Each wall is flat, endless, passes through zero and stands at right angles to its row. A trip goes straight from one point to another. Which walls does it cross, in order?
In the rows, 128 means zero.

Walls:
(1): [115 101]
(2): [126  68]
(3): [177 121]
Trips:
[162  57] to [120  86] -> 3
[107 146] to [126 206] -> none
[101 117] to [147 155] -> 2, 1, 3
[ 83 166] to [192 121] -> 3, 2
[143 147] to [40 84] -> 3, 1, 2
[ 70 145] to [ 94 158] -> 1
[117  69] to [132 107] -> 3
[102 122] to [169 141] -> 2, 1, 3
[133 138] to [169 150] -> none

Walls:
(1): [ 78 153 170 154 125 159 168 156  63 137 112]
(2): [132  96 138 143 137  87 130 101  82  75 122]
(3): [154 170 149 115 107 137 131 145 125 145 136]
Trips:
[114  94 150 125 115 112  89 166  43 101 176] to [ 86  91  86 150 137 126 139 195 186 107 140] -> 1, 2
[159 217  56 204 120  52 127 169 216 191 174] to [129 116 145 116 118 127 140 143 127 179 100] -> 1
[ 90 121 115 104 152 123 111  39 146 153 103] to [152 173  86  85  61 187 149 151 162  84  78] -> 2, 3
[159 148  64  99 131 116 172 135 113 186  76] to [120 105 137 163 133 156  81 132 156 140 134] -> 3
[103 151 175 179 122  98  75 132 133 137 115] to [ 76 119  86 189 113 195 160  78 113 116 170] -> 3

Walls:
(1): [ 83 110 105 132 118 159 198  71 138  49  89 167  81 132 179 103 193 110
  87 103 159 126  88  60 178 159 159  89 100  89 144  96]
(2): [ 97 104 133  78 142 162 118 158 137 112  93 176 125 136 161 116  64 139
  90  59 187 119 122 129 172 189 113 139 119 110 179 159]
(3): [ 83 103 105  73  93 130 134 180 150 149 129 104 113 120 130 103 117 121
 148  54  81 117 164 112  54 144 163 112 110 179 230  86]
(4): [109  81  51 133 145 110 117 153 104  81 161 198  88 139 106 126 161 138
 139  57 101 167 107 104 166  95 127 122 148 151 107 100]
(5): [109 139 152 112  71 120 158 130 140 107 138 116 193 131 100  95  94 129
 149 160  91  79 160 188  97  88 120 116 168 116 124 144]
Trips:
[206 146  81  41  98 140 163 118 125  68 131 156 110 122  84 164  53 131
 123 131  95 134 112  96  99 125 117 127  74 112  55 177] to [160 136 132 150 157 111 117 141 190 163 151 179  18 127 148 172 115  66
 144 160  72 147  79 132 107  91 114 154 164  83 108 179] -> 2, 5
[108 161 117 119 134  69 206  88  96  86 125 186 128  64 191 183 120  97
 139 117 133  74  64 119 154 146 195 102 106 156 129 126] to [139 179 122 135 120 133 102  93 178 128 132 131 190 106  96  50  70  73
 134  75 174 127 171 138 191 130  84 127 119 136 164  98] -> 5, 4, 3, 1
[143  55 110  94 188 158 149 147 108 135 139  91 140 110 161 121 135 182
 117 138 156  69  96 171 142 111 175 135 116 124 123  27] to [176 163  64  87 174 121 103 186 131 136 179 174 131 137 136 156  98 175
  90 158 116  74 127 109 126 106 142  98 167 114 186  82] -> 1
[175 228 102 119 170  59 140 143  72 152 130  86 145 135 148 157  86 194
  44 116  96 177  52 136 128 180 124  96 121 111 155 112] to [ 64 135  69 134 158 166 163 175 154 152 124 127 109 127 218 144 117 159
  90  88 194 109 177 137 198 188  83 199 148 186  99  97] -> 1, 4, 3
[116 111 157  84  95 160 159 106 118 143 136 173 138 124 116 125 165 118
 189 152 138 105  83  83 138 142 150 168  73 117 127 151] to [146 172 124 159 106 110 113 118  75 133  82 126 184 117  83 125  60 130
 110  41  94 114 121 141 151 134 108 124 181 185 111 127] -> 5, 4, 1, 3
[132  98 129 137 111 135 154 130 181 108  69 173 125 131 117 138 153  95
 117 135 103 122  68 169 101 148 109 131 105 158  91 115] to [114 155  98 128 184 140  97 157 120 152 112 134  98 101 134 169 153 145
  55 136  88 121 133 125  92 127 119 145 200 137 200 114] -> 5, 3, 2, 1

Walls:
(1): [147 103  92 161  77  88 134 207 122  98 133 158 162  60  58 113  70 172
  70 133 124 168 115 148 132 132 151 194  84 111 125 132 113  97 218 160
 148  37 114 105 110 139 122 142 122 145 125 140]
(2): [ 96  87 180 155 102 107  87 161  68 129 159 153 160 124 159  60 166 121
 159 171 161 208 121 125  65  78 161 103 115 133 181  96 110 141 157 123
  77 138  57 101  58 161 167 173 128  69 164  87]
(3): [ 75 168 145 149 118 146  88 143 113  46 164 183 111  68 157  83 101 113
 159  97 167 152 110 144 157  64 109 144  43  69 119 188 128 123 122  99
 144 212 107 153 101 101 211 141 154 217  71 131]
Trips:
[100 147 125  57 121 141 119 108 115 115 149 153 116 172 125 167  88 190
  65 102 151 101 123 157 130 131 137 155 182 188 145 118 129 158 167  46
 102 136  99 141 131 129  39 138  97 113 108 122] to [103 152 111 183 167 158  99  85  81  96 124 121 127 125 137 105 171 150
 128 138 115 159 103 182 110 160 146  96  71 146  97 115 159 199  91 177
 142 141 150 144 228 105 153  63 160  95  28 113] -> 3
[151 115 194 111 201 104 106 109 133 159  93 110 145 143  57 138 111  95
 216 110 127  79  94 140 162  80  96 131 141 194 129 112 128 162 155  80
 140 122 137 180 136  98 200  87  91 112 103 107] to [145 123 154 162 143  72 150 138 101  96 123 141  80  99 132 130  60 118
 169  98 148 146 168 121 151  84 130 144  94 122 130 132 141 178 148 132
 101 138 164  81 104 137 106 131 140 136 123 164] -> 3, 1, 2
[ 83 133 139 132 182 123  96 136 109 121 167 175  99  77 142 161 151 124
  93 170 133 128 115  84  76 150 127  70 156  91 127  33  42  99 157  43
 158 122  86 151 106 120 136 136 102 132 157  88] to [103 116 166  82 160 105 120  86 116 151 129 115 188  44 191 111 208 128
  57 123 131 116 150 139 126 121  70  84 182  79 134 125 140 135 158  89
 144  75 103 143 148 138 140 112 146 125  75 119] -> 3
[146 113 146 121 130 140 217  86  72 146 138 159 136 232  82  98 133 148
 144 123  55 123 134 127 120 155 107  93 154 175 123 124  88 170 158  96
 120  83 133  99  74 158 132 108  97 132 104 150] to [165  79 129 104 110 103  89 145 138 140  91 131 113 167 141 140  70 125
 150  76 126 130 129 156  91 198 126 203 152 165 108 153 183 171 121 138
  77  82 129 118 182  81 130 176 154 100 201 154] -> 2, 1
[ 93 158  34 158  47 235 159 152 120 139 117 120 157  83 159  70 182 208
 196 133 111 163 176 170 125  70 190 119 115  97 162 123 147  90 131 127
 165 106  87 148 180 135 116 136 182 149  88 151] to [130 153 222 175 118 152  62 140 106 151 102 171 120 121 124 103 118 143
 132 152 101 182 196 113 140  76  50 159 113 122 135 109 130 157 126 116
  81 202 148 176 132 110 140 137 110 129 174 158] -> 1
[165 119 157  91 111 134  96 139 106  96  99 129 162 163 152 157 129 112
  97 142  76 130 171 140 125 148  43  75 135 177 138 166 135 105  57 159
 147  96 156 128 100  90  97 163 133 124  97  78] to [115  88 147  97 121  92  58 126  96 131 101 138 159 150 144 107 114 107
 148 176 138 162 106 114 145 113 171 109 122 173 147 164 180 136  96 137
 165 107 145 151 131 188  78 115 175 165  78  78] -> 2, 3

Walls:
(1): [ 94 115 130 129 148 157 149 165 151  56 169 183 192  97 100 154 178 168
 154 106 162 218 124 130 126 148 162  85 168  92 133 110 124  96 160 101
 145  87  75 168 158 118 135 130  87  87 195 149]
(2): [115 123 171 129 174 102 130 141 141 131 175 103 124 169 143  98 137 136
 171 123 107 153 123 178 150 154  78 124 159 117 164  88 170 149 162 110
 156 156 146 125 187  56  76 194 150 138 130 146]
(3): [151 101 111 175 149 129 164 145  22 141  45 100 168 148 120 127 189 115
 128 141 135 105  80 142 159 131 189 131 127 113 161 102 126  99 100 179
 132  83 154 120 160 175 114 125 127 175 167 127]
Trips:
[174  48  20 106 149 171  95 126 101 101 142 143  58 148 111  57 101  59
 113 160 125 108 105 155 129 170 100 102 178 110 188 162 175 111 124 188
 106 139  72 102 139  89 130 150 176 119 136  78] to [126  50 145 126 163  85  60  50 129  91 183  84  68 147 109 125  97 105
  34 157 141 116 171 212 154 136 103 149  96 155 130  34 164 137 104 122
 125 150 104 217 140 147 116 142 134 106 115 132] -> 3
[157 163 140 176 124 152 161  78 163 167  40 101 163  97 202 136 125 102
  56 115 105 211 121 109 121 164 115 125 179 101 159 166  93 111 119 180
 176 100 157 139  49 163 171 115 185  74 122 172] to [157 150 129 130 141 147 143  99 157  93 189  91 149  64 139 143 103 187
 152 126  90  53 148  80 129 168 154 189 135  98 142 158 160  61 158 125
 145 146 171 114 175  95  75 150 146 153 187 157] -> 1, 2, 3
[134  92 164 131 120  81 130 127 109 133 133 121 133  78 171 146  83  88
 169 150 126  78 167 146 133  87 102  44 165 143 115 169 135  63 111 169
  89  99  79 124 154 106 153 152 143 111 103 121] to [154  97 140 111 179 205 128 143 160 150  77  81 168 128 109  58  92 173
 128 163 147 196 173 146  77 122 149 161 154 137 119 156 160 107  99 140
 158 115 181 169  77 187 149 144 127  73 162 132] -> 1, 3
[ 67 154 140 150 158 160 143 110  34 113 182 105 150 133 125 119 202 167
 188 162 192 115 101 166 135 110 108 118 134 119 128  68 127 117 158 158
 148 199 124 154  59  73 139 128 153 206 189  77] to [143 171 155 141  87 112 115  94  90  86 149 124 146 139 169 136 121 137
 115 145 168  91 113 151  76 120 138 116 147 128 132 103 162 119 145  92
 160 108  87 175  88 136 142  92 115 105 156 101] -> 2, 3
[143 125 155 230 119  99 196  97 142 164 139  96 109  90  45  60  90  85
 109 119 117 192  99 134 124 130  63  96 134 119 112 138  85  88 134 156
  60 147 106  92 107 159 104  88 103 166 157 143] to [120 114  43 213 170  97 159 136 186 167  87  43 180 130 166 174  96 123
 112 134 116 173 116 122 153 145 143 161  92 122 159 192 114 110  98 102
 114 122 150 106 122 156 143 115 155 126 104 110] -> none
[103 150 174  31  92  83 165 118 105 155  80  60 108  82 127 183 181 122
 130 108 122 115 190 127  81  78 120 130 151 172 119 114  62  92 153 105
  85 120  96 183 131  96 129 170 141 155 134 115] to [149 139 148 114 150 114 116 155 126  75 161 161  71 130  51 137  81 119
 119  90  95  88 100 131 148 119 124 159 134 194 143 140 144  97 104  77
 109 137 231 137 100 132 158  93  89 109 136 129] -> none
[134 206 160 120 171 139 173 129 179 171 175 164 138 112 161 165 160 154
 144 196  89  50 129 133  82 141 133 129 141  51  81  90  88 161 164 137
 189 178  90 144 120  42 114 147  92 134  50 114] to [175 128  94 153 103 170 125 115 135 111 147 135  79  47 101 132 168  93
 140  80 137 143 115 146  81 189  88 160 122 121 120 104 129  82 188 135
 119 222  94 185  67 169 141 164  54 119 125  82] -> 1, 2
[105  55 166 118  88 139 126 147  97 186  81  88 162 161 187 146  85 144
  66 105 146 100 168 121  89  89 129  70 141 104 203 127 107 108 216 153
 122 218 139 146 133  80  94 118 221 152 139 180] to [ 95  93 177  89 148 162 170  73 130 171 123 137  92 119 103  74  68 150
 114 173  99 181  97  99 153 129  98 116 156 153  96 119  73 150 129  83
 112 147 132  96 112 103 142 177 122 185 140 129] -> 3
[150 116  86 205 150  86 154 156  97 170  90  76 120 144 178 111 118 153
 142 104 111 109  92  99 137 134 155 108 173 149 150 167 134 139 178 136
 127 127  96  60 212 128 103 129 130 105 120  86] to [124 120 188  99 141 137 139 110 109 146 118 170 112 134 177 152  50 114
 124 141 145  91 180 122  74 161 140 107  67 151 105 135 117 134 144 112
 123 146  56 204 164  81 230 105  92 109 167  80] -> 2, 3, 1
[ 88 138 167 145 142 167  97 133 135 116 138 166  72  96 142 136 175 108
  77 126  88 105 189 117 163  94 204 172  89  80 165 115  91  44  59 122
 157 195 161 141  87 150 126 152 142 161  95 153] to [185 169  97 124 165 165 159 150  78 142 108 121  31 125  95 126  96  94
  70 130 159 111  90 109 136  89 120 144  71  79 186 121 149 114 113 108
  98  89 136 164 124 207 108  89 114 101 124 211] -> none
[124 113 119 115 201 122 121 198 150 137 139 123 103 108  87  29 137 123
 132 112 118 109  85 107 173  51 138 167 125 112 111 141 140 126  91 114
 107 115 118 151 128 157 134  82 110 176  79 108] to [110 150 141 112  79 115 128 157 114  70 150 115 150 141  99 177 180 148
 117  91  94  74 130  90 119 132 166 141 164 164 112  23 149  99 113  70
 117 167 118  98 147 176  86 115  91  92 186 140] -> 1

Walls:
(1): [108 155 175 101 122 168 109  28 124 170 143 103 107  99  89  83 172 156
  58  94 127 184 106 129 151 114 173 148 127 154 154 181  98  86 139 143
  79 128 125 171 113 132 105 122 173 156 119 124]
(2): [134 160 124 130 147 128 138 111 148 143 101 107 146 130 100 148 132 116
 154 127 139  95 187 156 102  99 138 159 122 127  95 170 111  87 130 149
  95  92 166  89 138 177 147  94 150 100 108 140]
(3): [ 83 143 148 113 139 157 141 115 162 172  91 110 190 161 153 163 149 162
  73 113 143 192  81 122  75 146 155 136 100 162 128 147  98 119 152 115
 115 110 140  97 129 128 128 150 183 162  67 137]
(4): [194 135 145 100 134 163 133 135 131 156 170 149 130  96 123 120 131 124
 185  62 119 157  91 133 189 151 105 211 116 116 169 134 111  37  78 101
 111 132 144 145 142 168 146 122 155 120 136 132]
(5): [141 214 127 171 152 119 142 114 151  85  96 202 192  84  82 127 101 103
 144 128 115 166 140 122 133 141 155 127 173 129 114 190  70 144 143 144
 110  90  94 131 187 115 127 121 167 127 192 123]
(6): [100 109 145 127 125 116 121 115 174 104 107 130 165  76  77  96 163  84
 136  72 223 125 115 106 136 117 157 146 160 178 145 161 142 162 146  95
 249 117 161  61  99 156  99 173 101  96 145 115]
Trips:
[164 173 134  96 143 122 112 105  89  88 140 118  94 130 139 148 127 108
 144  38  87 137 132  66 134  88 116 138 172 112 114 118 134 163 114 118
 118 102 106  92 100 202 158 130 125 121 173 189] to [125 146 111 131 133 159  65  64 147 159 108 101 149 132 159 150 131  76
 132 113 115  88 136 144 209  88 102 108 172 177 169 119 129 156  88 104
  87 119 156 139 114 141  81 129 133 111 136 157] -> 1, 5
[167 116 161  75 151 129 112 198 125 110  84 128 124 124 117 124 178 207
 137 148  78 109 125 114 124 117 101 117 160  60 115 143 167  94 142 154
 104  50 167 152 107 118 112  68 171  95 166 129] to [154 169  97 140  92 104 157 140 166 150 100 147 122 127  93 183 200 145
  96  83 128 121 112 107 121  85 106  97 151 184 115  90 156  63  71 105
 130 118 165 101 120 138 107 185  77  80 146 195] -> 5, 6, 3
[108 115  85 126 111 125 155 161 185  78 113 218 123  91 126  68 121 158
 130 170 117 117  95 130 189 124  95 113 121 134 109 125 110 211 106 100
 115 139 130 100 110 147 197 105 115  85 164 158] to [102 163 130 124 124 114  63 136 135 155 136 123  72  97 142  82  99  84
  96 161 149 161 128  94 162 146 136 114 158 148  88 134 108 135 161  82
 133 119 103 134 149  97 135 168  99 139 109  97] -> 1
[133  93  78 116 182 108 127 145 159 139  92 112 100 104 137 176  85 181
 127 153 107 132 109 114 180 124 117 120 109 116 105  79  89  95 133 124
  75 141 185 148 137 116 136 116 117 176 128 112] to [115 146 195 149 129 145 123 159 158 154 120  51 152 105 131 146  54 119
 155 136 131  74  73 174 110 164 120 118  82 123 108 112 112 113 135 109
 147 165 127 141  65 141 145 157  87 124 154 105] -> 6

Walls:
(1): [115 107 117  98 107 181 135  82  85  36 159 101  86 102 128 215 162 152
 170 118  65 111 106 138 132 156 111  77  88 127 132 148 115 113  96 155
 144  97 152 165 209 138  61  80 112 180 169 139]
(2): [181  82 211 123  95 146 161 120 147 151 105 121 122 117 180 140 144 156
 180  80 156 187 154  80 128 189 143  71 158 121 120 173 155 118 108  98
 105 111 197 144 127 125 157 134  98 141 101 151]
(3): [136  71 120 153 143 100 108 123 199  95  82 163 147 114  95 190  89 153
 145 116 109 126 141 142 112 107 170  69  98 152 136 138 157  91 109 177
 192 147  73 140 149 163 155 138 125  87  84 106]
(4): [101 108 139 105 148 135 114 101 118 110 199 116 167 118 119  93 179 149
 137  70 135 134 142 160 122 147 186 117 114 137 102 154 150 143 102 122
 116 163 212 143 125 124 176  88 112 158 111 144]
(5): [138 140 105 109 138 157 149 146 172 115  97 142 121 135 174 143  49  56
 125 127 142 115 155 104 161 110  71 108 133 113  98 169 162 179 113 146
 132 129  86 171 143 151 119  86  75 159 165 146]
(6): [118 137  53 162  93 120 167 140 120 124 109 116 174 161  88 163 127 101
  76 103 112  71 136 118 134  83 127 115  90 124 125 128 126 144 124 145
 132 175 121 103  87 165 108 136 144  77  76 139]
Trips:
[157  68 119 143 138  75  96 149  83  97 119 134 111  35 113 135 123 159
 141 131 195 126  78  74  62 174 112 178 179 114 146  56 141  34  84  91
  90 119  84 175 112 161 136 188  74  98 141 139] to [ 62  62 157 126  74  90  99  87 102 117  76 208 178 145  79 158  94 168
 105 152  84 148 166 174 158 152 144 145 111 139 158 128  71 115 122 170
 122  92 140 144 140 118 108  76 166 134 114 171] -> 1, 2, 6, 4
[135 141  84 120 132  82  82 116 100 131 164 106 146 104 152 100 138 132
  68 113 113  90 150 102  97  62 170 160 129 132  65 139 147  90 138 114
 108 119  89 117 111 161 227 135 125 130 126 167] to [ 73 143 102  90 136  76 200 143 183 153 107 168 118  59 113 114 112 162
 172 134  99  73 110 128  92 182 194 181 152 136 137 125 133  91 193 108
 112 102 131  85 141 157 182 104 141 135 137 171] -> 6
[ 98 132 111 127  83 124 104 152 160 125 128 107 107 147 149 216  83 126
  90 143 121 131 114  67 194 178 104  81 127 170 141 112 112 163 136 155
  78 104 107  75 164 169  51 107  99 199 143 184] to [167  44 134 134 135  90 128 143 165  82 118 154 129 111 101 118  26 100
 116 113 133 135 110  87  86  93  79  98  34 102 189 240 160 149  90 139
 142 111 112  94 119 108  82  70 111 126 175 159] -> 3
